Each wall is flat, endless, passes through zero and stands at right angles to its row. A trip goes straight from one point to another. List the walls that it crosses, first one first.

Walls:
(1): -0.30 +0.12 +0.72
(2): -0.18 -0.03 +0.27
(3): +0.54 +0.10 -0.33
(4): -0.04 +0.12 -0.16
(5): +0.24 -0.01 +0.04
Trips:
-0.23 -0.07 +0.23 to -0.65 -0.20 +0.22 => none
-0.04 -0.16 -0.08 to -0.36 -0.08 +0.27 => 2, 1
+0.32 +0.02 -0.41 to -0.26 -0.02 -0.12 => 5, 3, 2
-0.28 +0.22 -0.33 to +0.19 -0.03 +0.22 => 3, 1, 5, 2, 4
+0.12 +0.32 +0.10 to +0.56 +0.23 +0.29 => 4
+0.15 -0.62 +0.10 to -0.16 +0.39 -0.10 => 5, 4, 2, 1
+0.52 -0.04 +0.02 to -0.10 -0.03 +0.12 => 1, 2, 3, 5
-0.44 -0.28 -0.25 to -0.28 +0.24 -0.24 => 2
-0.41 -0.64 -0.40 to -0.21 -0.41 +0.15 => 4, 2, 1

Walls:
(1): +0.23 -0.08 -0.21 -0.33
(2): -0.08 +0.35 -0.12 -0.32
(3): +0.22 +0.01 -0.08 +0.28
Trips:
+0.32 -0.13 +0.37 -0.23 to -0.24 -0.39 +0.29 +0.08 => 1
+0.40 +0.46 +0.17 +0.13 to +0.17 -0.06 -0.07 -0.31 => 1, 3
+0.08 -0.01 -0.08 -0.02 to +0.10 +0.54 -0.04 +0.11 => 1
-0.11 +0.59 -0.06 +0.02 to -0.36 -0.01 -0.42 -0.46 => 1
+0.53 +0.81 +0.22 -0.97 to -0.22 -0.18 +0.32 +0.10 => 1, 2
-0.17 -0.23 -0.12 -0.53 to +0.42 +0.02 -0.14 +0.32 => 3, 2
+0.06 +0.26 -0.29 +0.20 to -0.42 +0.07 +0.24 +0.35 => 2, 3
-0.33 -0.32 -0.18 +0.03 to +0.27 +0.23 -0.50 +0.13 => 1, 3, 2
-0.22 -0.04 +0.17 +0.40 to +0.03 +0.02 +0.25 -0.20 => 3, 2, 1
+0.16 -0.41 -0.23 +0.20 to +0.12 +0.21 -0.36 +0.20 => 2

Walls:
(1): -0.05 +0.00 +0.26 -0.36 -0.27 +0.49 -0.02 +0.19
(2): -0.18 -0.20 +0.25 -0.13 +0.21 +0.32 -0.26 -0.09
(3): -0.16 -0.02 -0.23 -0.67 -0.03 -0.09 -0.30 +0.42
(4): -0.01 -0.26 +0.05 -0.09 +0.02 +0.31 -0.18 +0.20
(5): -0.09 -0.02 +0.19 -0.13 +0.14 -0.39 -0.03 -0.25
(6): +0.05 +0.08 -0.21 +0.50 +0.16 +0.25 -0.43 +0.46
(7): +0.05 +0.24 +0.55 -0.29 -0.14 +0.03 -0.16 +0.05
Trips:
+0.30 -0.33 +0.33 +0.01 -0.04 -0.05 +0.69 +0.04 to -0.20 -0.03 +0.00 -0.14 +0.25 -0.17 +0.18 -0.25 => 7, 1, 2
-0.34 -0.05 +0.20 -0.01 -0.05 +0.13 +0.26 +0.11 to -0.10 -0.10 +0.59 -0.26 +0.56 -0.22 +0.48 -0.43 => 5, 4, 1
+0.20 +0.06 +0.43 +0.62 -0.13 +0.18 +0.14 +0.28 to -0.12 +0.30 -0.30 +0.30 +0.31 -0.24 -0.86 -0.14 => 1, 4, 2, 7, 5, 3
+0.09 +0.20 -0.64 +0.24 +0.53 +0.22 +0.16 -0.64 to +0.20 -0.44 -0.23 +0.30 -0.23 -0.27 -0.25 +0.00 => 4
-0.36 -0.51 +0.29 -0.14 -0.31 -0.47 -0.15 +0.28 to -0.39 +0.51 +0.51 +0.31 +0.10 -0.18 +0.13 +0.10 => 4, 1, 3, 2, 6
-0.18 +0.29 +0.22 +0.09 -0.42 -0.03 +0.49 +0.24 to -0.10 -0.03 -0.10 +0.28 -0.09 +0.43 -0.55 +0.31 => 6, 4, 3, 2, 7
-0.07 +0.03 +0.02 -0.09 +0.32 +0.61 -0.27 -0.12 to -0.54 +0.33 -0.41 -0.39 +0.07 +0.01 -0.35 -0.08 => 5, 7, 4
-0.44 -0.64 +0.26 -0.09 -0.54 +0.05 +0.11 +0.14 to -0.14 +0.43 +0.15 -0.14 -0.11 +0.06 -0.03 -0.16 => 5, 4

Walls:
(1): +0.53 -0.07 +0.07 +0.28 +0.07 -0.18 +0.61 -0.17 +0.21 +0.01 +0.09
(2): -0.14 +0.06 -0.38 +0.24 +0.63 -0.18 -0.53 +0.13 -0.07 -0.18 +0.07
(3): -0.17 -0.52 -0.54 +0.44 -0.59 -0.38 -0.22 -0.09 +0.22 +0.04 -0.07
(4): +0.48 +0.11 +0.41 +0.00 -0.08 -0.12 +0.57 -0.21 +0.16 -0.56 -0.16
(5): -0.37 +0.08 +0.18 -0.22 +0.42 -0.27 -0.11 -0.27 -0.14 +0.26 -0.38
Trips:
-0.18 +0.26 -0.08 -0.45 -0.08 -0.08 -0.04 -0.28 +0.10 +0.16 -0.52 to -0.12 -0.47 -0.04 -0.13 -0.41 -0.25 +0.46 -0.31 -0.28 -0.04 +0.12 => 4, 3, 1, 5
-0.31 +0.39 +0.08 +0.12 -0.60 +0.01 +0.21 -0.12 -0.04 +0.11 +0.09 to +0.11 +0.40 -0.28 +0.16 -0.08 -0.06 +0.51 +0.33 +0.56 -0.12 +0.05 => 1
-0.29 +0.72 -0.38 +0.11 -0.14 +0.45 -0.05 +0.44 -0.37 -0.08 -0.54 to -0.35 +0.47 -0.04 +0.07 +0.02 -0.04 +0.32 -0.08 -0.27 +0.40 +0.20 => 2
+0.43 -0.04 +0.14 +0.55 -0.10 -0.73 +0.34 +0.02 +0.33 -0.19 +0.01 to -0.18 +0.30 -0.17 +0.24 -0.39 +0.19 +0.50 -0.19 -0.05 +0.20 -0.46 => 5
-0.01 +0.15 -0.27 -0.07 -0.43 -0.38 +0.02 +0.57 -0.13 +0.13 -0.04 to +0.53 +0.05 -0.11 -0.19 +0.08 +0.08 +0.10 -0.36 +0.08 +0.47 +0.00 => 1, 3, 4, 5
-0.41 -0.68 +0.21 +0.01 +0.08 +0.19 -0.04 -0.07 -0.31 +0.07 -0.14 to +0.16 -0.29 +0.05 +0.01 -0.04 +0.48 +0.43 +0.04 -0.59 -0.01 +0.17 => 3, 5, 1, 4

Walls:
(1): +0.20 +0.21 +0.08 -0.12 +0.18 +0.17 -0.19 -0.07 -0.10 -0.29 -0.42 +0.20
 +0.12 -0.11
(2): +0.19 -0.61 -0.50 +0.02 +0.48 -0.01 -0.16 -0.28 -0.03 +0.36 +0.53 +0.28
 -0.26 -0.38
(3): +0.46 +0.00 +0.31 +0.06 +0.53 -0.20 +0.07 -0.21 -0.40 +0.04 -0.17 +0.19
 +0.02 +0.28
(4): +0.08 +0.11 -0.50 -0.29 -0.42 -0.21 -0.11 +0.17 +0.55 +0.60 -0.04 -0.18
 -0.05 +0.01
(5): -0.33 -0.09 +0.17 -0.15 -0.39 +0.25 -0.24 +0.35 -0.22 +0.15 +0.04 +0.72
 -0.36 -0.11
(6): +0.10 +0.11 -0.07 +0.33 -0.37 -0.27 +0.07 -0.10 +0.18 -0.13 +0.04 +0.24
 +0.39 +0.03
Trips:
+0.82 -0.06 -0.13 +0.71 -0.24 +0.03 +0.42 -0.12 -0.12 +0.22 +0.22 -0.18
 -0.44 +0.37 to +0.13 +0.29 +0.22 +0.01 +0.20 -0.04 +0.36 +0.06 -0.12 -0.80 -0.01 -0.40
 +0.12 +0.12 => 4, 2, 1
+0.26 -0.34 -0.29 +0.25 +0.14 +0.39 -0.21 +0.02 -0.07 +0.15 +0.32 -0.26
 +0.01 -0.13 to +0.37 -0.51 -0.03 +0.07 +0.14 -0.47 +0.26 +0.26 +0.83 +0.41 -0.83 +0.03
 -0.17 -0.11 => 3, 6
+0.68 -0.57 -0.01 +0.07 +0.05 +0.02 +0.39 +0.40 -0.10 +0.08 -0.39 -0.24
 +0.20 +0.32 to -0.06 +0.26 +0.01 +0.33 -0.01 -0.13 +0.30 +0.05 +0.03 +0.31 -0.34 +0.63
 -0.23 +0.01 => 6, 5
